Every row gives one point. The last column is the point's height on a tilted bowl or saddle (a function of degree 2), plus a little noise. Along how many of its main directions does it bend up, bend down or stay straight?

Points:
[[ 1.9  0.5 -0.2]
 [-0.5 -1.8 -0.5]
 [ 5.3 11.1 11.9]
 [-3.6 -1.8  0.3]
 [-5.5  1.9  2.5]
 [-0.7  2.3  0.3]
 [ 1.4  5.4  2.8]
 [-2.0  1.5  0.3]
 [-4.0 -3.6  0.8]
 [ 2.2  1.4  0.1]
 [-7.9  1.1  4.4]]
Directions: 2 up, 0 down, 0 straight

Points, 11 rows:
[[  2.0   5.9  -1.2]
 [ -3.8  -3.3  -2.2]
 [ -5.3  -0.3   0.9]
 [ -2.0  -1.4  -0.9]
 [  1.8   0.2  -2.6]
 [  8.5   2.0 -11.7]
 [ -9.5  -2.7  -2.5]
 [ -1.1   0.1  -0.1]
 [  2.3   7.7  -2.2]
 [  3.1   0.4  -3.9]
 [  0.5   1.1  -0.6]]
Directions: 0 up, 2 down, 0 straight

Points:
[[  0.3   0.5   0.0   2.9]
 [ -1.8   7.4   2.9   4.6]
 [ -1.0  -2.5   1.3   3.0]
 [ -6.5   6.9   2.2   7.4]
 [  5.6  -7.4  -1.5   1.1]
 [ -0.7   9.8  -2.3  -4.7]
 [  4.8  -0.7  -8.1   0.1]
 [  1.4  -7.2   0.8   0.4]
 [  2.7   0.8  -2.3   0.7]
 [ -5.6  -1.3  -0.9   3.5]
 [  6.7   2.8 -10.2  -9.6]
 [  0.9  -1.3   0.8   2.4]
 [  3.9  -3.9  -0.9   1.2]
 [ -3.9  -1.9   4.6   2.6]
 [ -0.2  -0.7   0.2   3.3]
 [ -3.1   0.0   2.2   4.4]
 [ -0.5   4.9   1.3   2.8]]
Directions: 1 up, 2 down, 0 straight

Points, 16 rows:
[[-0.8 -4.8 -2.4 -3.1]
 [ 7.7 -1.5  0.6  9.3]
 [ 0.3 -1.8 -0.3  0.9]
 [-1.5 -5.5  2.2 -3.8]
 [-6.8  5.4 -4.9 -3.3]
 [-1.8 -3.3 -3.0 -1.5]
 [ 0.3  0.0  4.8  1.7]
 [-4.8  6.6 -4.8 -7.3]
 [-3.4  9.2  6.2  4.3]
 [-0.6  1.1  1.2  2.9]
 [-3.0 -4.4  1.4 -1.0]
 [ 1.7 -1.6  3.0  1.5]
 [-4.1 -0.6  2.4  6.0]
 [ 9.8  4.9  5.5 -3.0]
 [ 1.7  4.1  4.7 -0.2]
 [ 0.7 -1.8 -2.1  1.1]]
Directions: 1 up, 2 down, 0 straight

Points, 21 rows:
[[  1.7  -7.4  -4.0  -2.1   5.7]
 [  2.8   2.9   2.5   0.3   0.2]
 [  1.9  -1.3  -2.0   0.1   2.0]
 [  2.5  -3.6  -6.9   2.7   6.2]
 [ -2.7   1.4   8.3  -7.9   3.3]
 [ -5.1   0.8  -0.2   4.0   3.8]
 [  2.3  -2.2   2.9   4.1   2.6]
 [ -1.3  -2.2   5.7  -5.1   2.0]
 [-12.6   3.4   0.2   7.2  10.3]
 [  7.5   0.7   2.3   2.0   1.7]
 [  3.4  -4.5  -3.1   4.3   5.1]
 [ -6.5  -1.0  -5.6   0.8   6.3]
 [  4.1  -4.3   0.0   5.8   5.3]
 [  1.6  -1.2   2.7  -6.6   1.8]
 [  1.7   4.9   2.8   2.8   0.7]
 [  1.8  -0.6   3.1  -2.0   0.7]
 [ -3.6   5.8   4.1   2.8   2.0]
 [  9.1  -1.7  -0.3  -1.1   3.0]
 [  1.0   4.4  -1.8  -0.6   1.2]
 [ -0.5  -0.7   1.8   1.9   1.6]
 [  7.4  -0.1   5.6  -0.5   1.4]]
Directions: 4 up, 0 down, 0 straight
